Each row is a point. Each copy is the shape, with its points in the same order, stretched, turned, moved and blurred by noise. Say if it was mirrored as well.

Shape, 6 rows:
[[ -3 -27 -24]
 [  2  33 -13]
 [-42  -3  12]
 [ -9 -21 -28]
 [ 20  -9 -26]
 [-36   7  41]]
Copy 1:
[[  4 -12  -9]
 [ -8  41 -16]
 [-31   2  20]
 [ -7  -9 -17]
 [ 14   8 -27]
 [-27  18  41]]
Copy 1 is: only turned
Copy 2:
[[ -7  -5 -29]
 [ 28  36   9]
 [-25   2  33]
 [-10   3 -21]
 [ 23   1 -33]
 [-12  -8  60]]
Copy 2 is: only turned

Shape (8 x 3):
[[-17  21  -4]
 [-34  16 -27]
 [-20  21 -26]
 [-12 -22   8]
 [ -2  -7   1]
 [ -5 -36   0]
 [-49 -12 -25]
 [ 19 -23  -4]]
Copy 1:
[[ -4   8 -28]
 [ -2  -4 -51]
 [  3   4 -42]
 [ -8 -26  -1]
 [  1  -8  -4]
 [  2 -37   6]
 [-11 -36 -50]
 [ 19 -17  14]]
Copy 1 is: only turned
Copy 2 (8 x 3):
[[ 11 -28   1]
 [  0 -37 -24]
 [ 11 -31 -22]
 [-16   2  13]
 [  1   0   7]
 [-20  16   5]
 [-26 -30 -23]
 [  2  24   2]]
Copy 2 is: mirrored
Copy 3 (8 x 3):
[[-10  22 -15]
 [-33  19 -33]
 [-17  16 -33]
 [-24  -8  19]
 [ -6  -5   6]
 [-23 -25  20]
 [-60   7 -17]
 [  6 -30  12]]
Copy 3 is: only turned

Shape, 8 rows:
[[-21  32 -20  27]
 [-16  -1  29 -32]
 [ 39 -34  22  29]
 [ -4 -44  17  -5]
 [-25  36  -1  26]
 [ 36 -20  38 -28]
 [-39 -40 -44 -29]
 [ 15  28 -16  27]]
Copy 1 (8 x 4):
[[-23  43 -25  34]
 [ 10  21  34  -6]
 [  7 -42   3  34]
 [-22 -25  14 -11]
 [-27  49  -2  39]
 [ 45 -26  29 -12]
 [-47   6 -28 -39]
 [  4  24 -32  40]]
Copy 1 is: only turned
Copy 2, 8 rows:
[[-41  13  -7  -1]
 [  9  12  50 -35]
 [ 35  19  24  40]
 [ 12  -8  52  15]
 [-37  28   4 -15]
 [ 57  17  41 -16]
 [-15 -58  26  -9]
 [ -5  21 -14   8]]
Copy 2 is: only turned

Shape (7 x 4):
[[-14 -31 -31  18]
 [ 12 -38   1 -44]
 [-16 -45 -22 -29]
 [ 25 -29 -11  12]
 [ -2  46  24  39]
 [ -2  22  30  -3]
 [  3 -11  34  35]]
Copy 1 (7 x 4):
[[-24 -12 -48  -8]
 [ 12 -39  17 -38]
 [-25 -28  -4 -37]
 [ 20 -34 -36  -3]
 [ 36  40 -21  45]
 [ 22  28  12  16]
 [ 13 -12 -14  40]]
Copy 1 is: only turned
Copy 2:
[[-19 -10 -41  12]
 [-20 -13 -33 -60]
 [-29  -4 -50 -36]
 [ 17 -18 -33  -3]
 [  2   7  59  28]
 [ -9   1  31 -23]
 [  7 -40  22   9]]
Copy 2 is: only turned

Shape:
[[ -1  37 -25 -29  13 -20]
 [ 48 -18  -2 -16  -8   8]
 [-25  16  18  40 -46   3]
 [-11  11 -15 -42  16 -20]
 [-14  10 -13   3  24 -15]
 [ 27 -27 -10 -16 -10  26]
 [ 28 -11 -12 -43  -5   1]
 [-23  37  42  33 -19   8]
 [ 38 -22 -14  -6 -17 -12]
 [ 13  21 -28 -14  12   0]
 [ -1  11  31  19 -13  -6]]
Copy 1:
[[ 34  22 -22 -17  30 -17]
 [ 47 -41  -2   4 -13  16]
 [-40  15  17  35 -26  10]
 [ 23  -1 -28 -32  34  -4]
 [  3   3   5 -22   8 -25]
 [ 30 -30  -3 -11 -28  20]
 [ 44 -27 -24 -16   7  17]
 [-22  29  39  28  -2  20]
 [ 31 -40 -14  14 -13  -6]
 [ 41   8 -10 -17   2 -13]
 [ -8  -4  27  19   6  11]]
Copy 1 is: mirrored
Copy 2, 11 rows:
[[ 14  49 -24 -22  32  -9]
 [ 12 -13  -5 -35 -35  18]
 [  2  26   7  60 -38 -11]
 [ -6  38  -7 -33  29 -19]
 [ 14  15 -10   7  28 -23]
 [-12 -18 -10 -27 -33  18]
 [ -5  11 -10 -51 -17   9]
 [ 18  30  36  55  -7   9]
 [ 10  -3 -16 -28 -44  -8]
 [ 18  22 -30 -20  16   7]
 [ 18  12  26  25 -18   0]]
Copy 2 is: only turned

Shape, 9 rows:
[[ 15   1  -1   0  -3 -11]
 [-10 -19 -19   9 -12   1]
 [-14   5  38  15  -1  -1]
 [ 13 -17  -8  -5  11  19]
 [  7   2 -15  19  -6   5]
 [ 16 -11 -18  -4 -10  12]
 [ 16   4   7  -6   0   3]
 [  9  -2  -9  18  59  -4]
 [  6 -23  22  13 -24   6]]
Copy 1:
[[ 14  -1  17  17  -1  -2]
 [ 11 -14  -4   5 -20  10]
 [  9   9   9 -22  30   7]
 [-13  -6  12  18  -3  24]
 [  6   0  -9  22  -4   1]
 [  5   2   7  24 -18  18]
 [  7  10  22  15   6   9]
 [-40 -31   3  26  20 -13]
 [ 27   1   9  -3  16  33]]
Copy 1 is: mirrored
Copy 2 (9 x 6):
[[  9   9  -3  -1  -8 -13]
 [  0 -23 -13  -6 -17   7]
 [ -9   7  22  42 -18   0]
 [  4  -3   5 -11  17  13]
 [ 12   3 -18   0 -16  13]
 [ 13  -4  -5 -24  -4   6]
 [  6  15   9  -3  -2  -5]
 [ -9  18 -24  30  37  13]
 [ 23 -16  20  13 -14  -3]]
Copy 2 is: only turned
Copy 3:
[[  7  -3  -9  10  -5  -6]
 [-26  -8 -23  16   5   2]
 [  5 -11  17  20   6  33]
 [-10  -2 -32 -12   5  15]
 [-15   8 -21  18  -5   8]
 [-14   0 -30  -5 -17   0]
 [  8  -2  -6  -7  -5   7]
 [  2  22 -34  -2  60   8]
 [  1 -27 -13  16 -18  26]]
Copy 3 is: only turned

Shape (13 x 8):
[[-25  28  12  36   8  10  11  14]
 [ 18  -4  -4  36  15 -12   8 -28]
 [ 12   7 -23  23 -10  -1   3 -11]
 [ 23  30   4   4  -9  -9  -8  25]
 [ -7 -16  -4   0 -16  22 -12   7]
 [-18   6  10  -3 -20  16  11 -14]
 [  9 -25  23  -5  -5   1 -27  23]
 [  7   3  24 -13  33  12   3 -18]
 [ 17  -4  27 -16  -4 -15  13  -8]
 [-15   6  -2  -9  30  29  -9  11]
 [-19 -18 -24  17  -6  -5  10   9]
 [ 19  22 -21 -15   4  -7  21  12]
 [ 29  -2   4  29  15  21   4  10]]
Copy 1:
[[  2  31  38  27  -3 -20  19 -16]
 [ 20   0 -19   1  19  11   6 -28]
 [ 12  19  -8  29  10   8 -20 -13]
 [ 27  13  20  60   0 -11  24  30]
 [-19  -1  18  27   2  16 -22   3]
 [ -6   7  21   6 -15 -12 -23   1]
 [ -2 -35  22  29  22  10   7  31]
 [  5  -4   1 -24  -9   7  31  12]
 [ 17 -33  -6   7  -5 -10  10  23]
 [-25  28  16  -3  -7   6  21  11]
 [-28   9  -8  27  18 -17 -16 -17]
 [  0  22  -9  38 -15 -15  14  20]
 [  8  -1   9  31   0  25  16 -21]]
Copy 1 is: only turned
Copy 2:
[[-12   5  20  32  20   5  30  44]
 [  9  -1 -10  40  -5  -1 -34   8]
 [  3  20  -2  19 -26  -9  -8  14]
 [-19   0  46  12 -22  -2   1  -4]
 [  4  -5 -16 -21 -19  -7  12  25]
 [  0   4 -10   5 -13  17  36   4]
 [-13 -26   1 -32 -15 -16  -7   0]
 [ 14 -31   7   1  20  41 -10  -4]
 [ -2 -19   9   7  -9   9   1 -39]
 [ 17 -17  11 -25  23  23   6  37]
 [ 19  19 -10   1  -7 -36  15  25]
 [ 20   4  35   7 -14   8   2  -9]
 [ 10 -33  14  21 -14  -2 -21  31]]
Copy 2 is: only turned

Shape, 14 rows:
[[-28  14  24   2  -8 -12 -11  11]
 [-26   0 -19  28 -16  11 -15 -11]
 [ -3 -14 -18 -23  25  -1 -17  17]
 [  7 -38 -38   8  -2  10  37  -3]
 [-22  24  10  25 -15 -16  -9 -28]
 [ -6 -27  -7 -30  26  21 -12 -31]
 [ 19 -15  -9   3   7  22   5 -23]
 [-25  21   0  14  12 -25 -16  13]
 [  9  25 -32   7 -32  30   4  10]
 [ 18  -6  23 -22 -24  -2 -23  29]
 [  5   6  11   8   1  12 -16  27]
 [ 28 -27   3  29 -12   5  18 -19]
 [ 19 -25   3  20 -29 -12  19  -1]
 [ -8   4  14  21 -26  13  22  -6]]
Copy 1 (14 x 8):
[[-26  15  19  -6   3 -37   0   9]
 [-12 -12  -7   4 -24 -26 -25  -4]
 [ -3   3  -7  12  47  10 -15   6]
 [  6 -60 -40 -10   6  16   9 -17]
 [ -2   1  36 -11 -30 -49 -15 -18]
 [-10  -8   9 -22  26  30 -35 -14]
 [ 10 -23   3 -16  -8  25  -9 -10]
 [-13  17  12  18  11 -44  -9  -5]
 [ 18  14 -41 -14 -38  -8  -1  -7]
 [ 10   8   8 -10  -5  -7  -2  55]
 [ -5  10   7  12  -6  -4   3  27]
 [ 19 -51  12 -10 -26   5   6   0]
 [ 12 -48  -3 -13 -21 -20   9   9]
 [-13 -19  -2 -24 -39 -18  17  -5]]
Copy 1 is: only turned
Copy 2:
[[-14 -12  -2 -19 -35 -12 -20  13]
 [-20 -17  -1  21 -25  16 -20  -3]
 [  8 -18  -4 -20  10   7 -46 -10]
 [-13 -39  -1  16  33   2   9  -9]
 [-23  15   5  10 -39 -17   4  -1]
 [ 10 -10  18 -23   8  22 -16 -42]
 [  9 -10 -15   0  -1  12  14 -29]
 [-19  -3 -10  -7 -20 -19 -38   5]
 [ -7   7 -19  19   8  36   8  25]
 [ 34 -21 -19 -25 -23   0  -9  20]
 [  3 -20 -27 -12 -20  10 -24  -3]
 [ 10 -30 -19  22 -12 -11  33 -25]
 [ 10 -31 -13  15  -4 -19  23  -1]
 [-24 -12 -17  -3 -23   3  22   6]]
Copy 2 is: mirrored

Shape, 15 rows:
[[-23  48  -9   4  26 -16  -9  -9 -13]
 [-10  44  29   7   2  -1  15   7  43]
 [-19   9 -24 -13  14   5 -45 -21   6]
 [-13  18 -36 -13  -2  34 -23 -12  -5]
 [ 22  -5  15 -37   3   0  26  19 -12]
 [ -7  36 -32  -2 -10  -2 -26   7 -14]
 [ -3  22   9  29  39   4  26 -16  17]
 [ 12  -6  48   2   5  11   6  12 -23]
 [-35   8 -30 -12 -23   0  -9   7  -8]
 [ 14   9 -20 -27 -11  19 -24   8  -2]
 [  0  19  36   5  28  11  30  39  13]
 [ -4   1 -17  -8  27  11 -31   3  35]
 [  2  28   6  27  12  11   0  22  52]
 [  3   6 -32   5  18 -20   6 -27  -9]
 [  0   8  27 -29   2  23  -9   6 -22]]
Copy 1, 15 rows:
[[-20  28   8   9  29  -6  25  -2 -32]
 [-35  18  14   3  -1 -10  33 -15  31]
 [-31  11   4 -17  22  -1 -23 -11 -41]
 [-22  13 -22 -29  30  17 -14   5 -20]
 [ 50  16  18 -13  -5  -2   5   7  27]
 [-12  37 -22   8  17   6 -10   7 -25]
 [-21 -27   6   3  23 -10  47 -16   4]
 [ 16 -16  28   5 -25  22  25  18   9]
 [ -9  33 -27 -24   1 -19  -9  17 -23]
 [  4  23 -10 -12  10  16 -30   2   1]
 [  2  -6  28  13   5 -12  32  23  43]
 [-27  -7   8  -6  25 -14 -28  -9  -5]
 [-42  -8  -4  21  10 -14   9  -6  33]
 [ 11  -2 -19  -3  19 -14  14 -24 -34]
 [  8  15  28 -20  -3  25   3  17   4]]
Copy 1 is: only turned
Copy 2:
[[-16  39  -4 -11  38  -3 -41 -10 -20]
 [ 15  60  15 -35   8 -17   4 -22  -7]
 [  1  -2  -3  -3  11  35 -39 -32 -31]
 [-19   7 -19  -6   5  55 -15  -8 -23]
 [ -2 -20   3 -17  16  10  18  11  36]
 [-10  13 -20 -17  -1  19 -34   9 -29]
 [  5  52   3  15  44  -9  11 -19   0]
 [-12  10  35  13  -9   2  14  12  32]
 [-29 -13 -12 -18   2  20  -3   1 -47]
 [  5 -11 -14 -19 -11  42 -15   3  -3]
 [  9  43  35 -14  29  -3  20  20   9]
 [ 35   7   7  -8  21  33 -20 -23 -28]
 [ 39  56  12 -16   6  -1   5  -7 -27]
 [ -3  -3 -32  14  38  -5 -10 -19  -7]
 [-22   2  24 -10  -4  33  -6   3  24]]
Copy 2 is: mirrored
Copy 3 (15 x 9):
[[-22  23   1  43  -5  22  -9  -1 -45]
 [-30  42  34  25   2   5   7  -6  15]
 [-14   7  -4  11 -11  -3 -46 -10 -36]
 [-11  18 -12 -12 -25  16 -33   3 -21]
 [ 31  12  10 -22   2 -17  19   1  -4]
 [-10  29   1  22 -36   4 -23  19 -30]
 [-15  10   9  35  37  37  -2  -3  -1]
 [ 11 -26  32   4   0  15  26  -2   0]
 [-25  16 -32   6 -37 -17  -8   1 -15]
 [ 11  21   9 -18 -25 -13 -29   9 -17]
 [-23  10  30   2  27  11  26  15   1]
 [-17  11   8   0  12 -13 -48   6 -19]
 [-33  28  32  20  15   2 -20  24  15]
 [ 17  16 -20  33   9   7 -24  -1 -27]
 [  6  -2  23 -20 -15  12   9 -12 -15]]
Copy 3 is: only turned
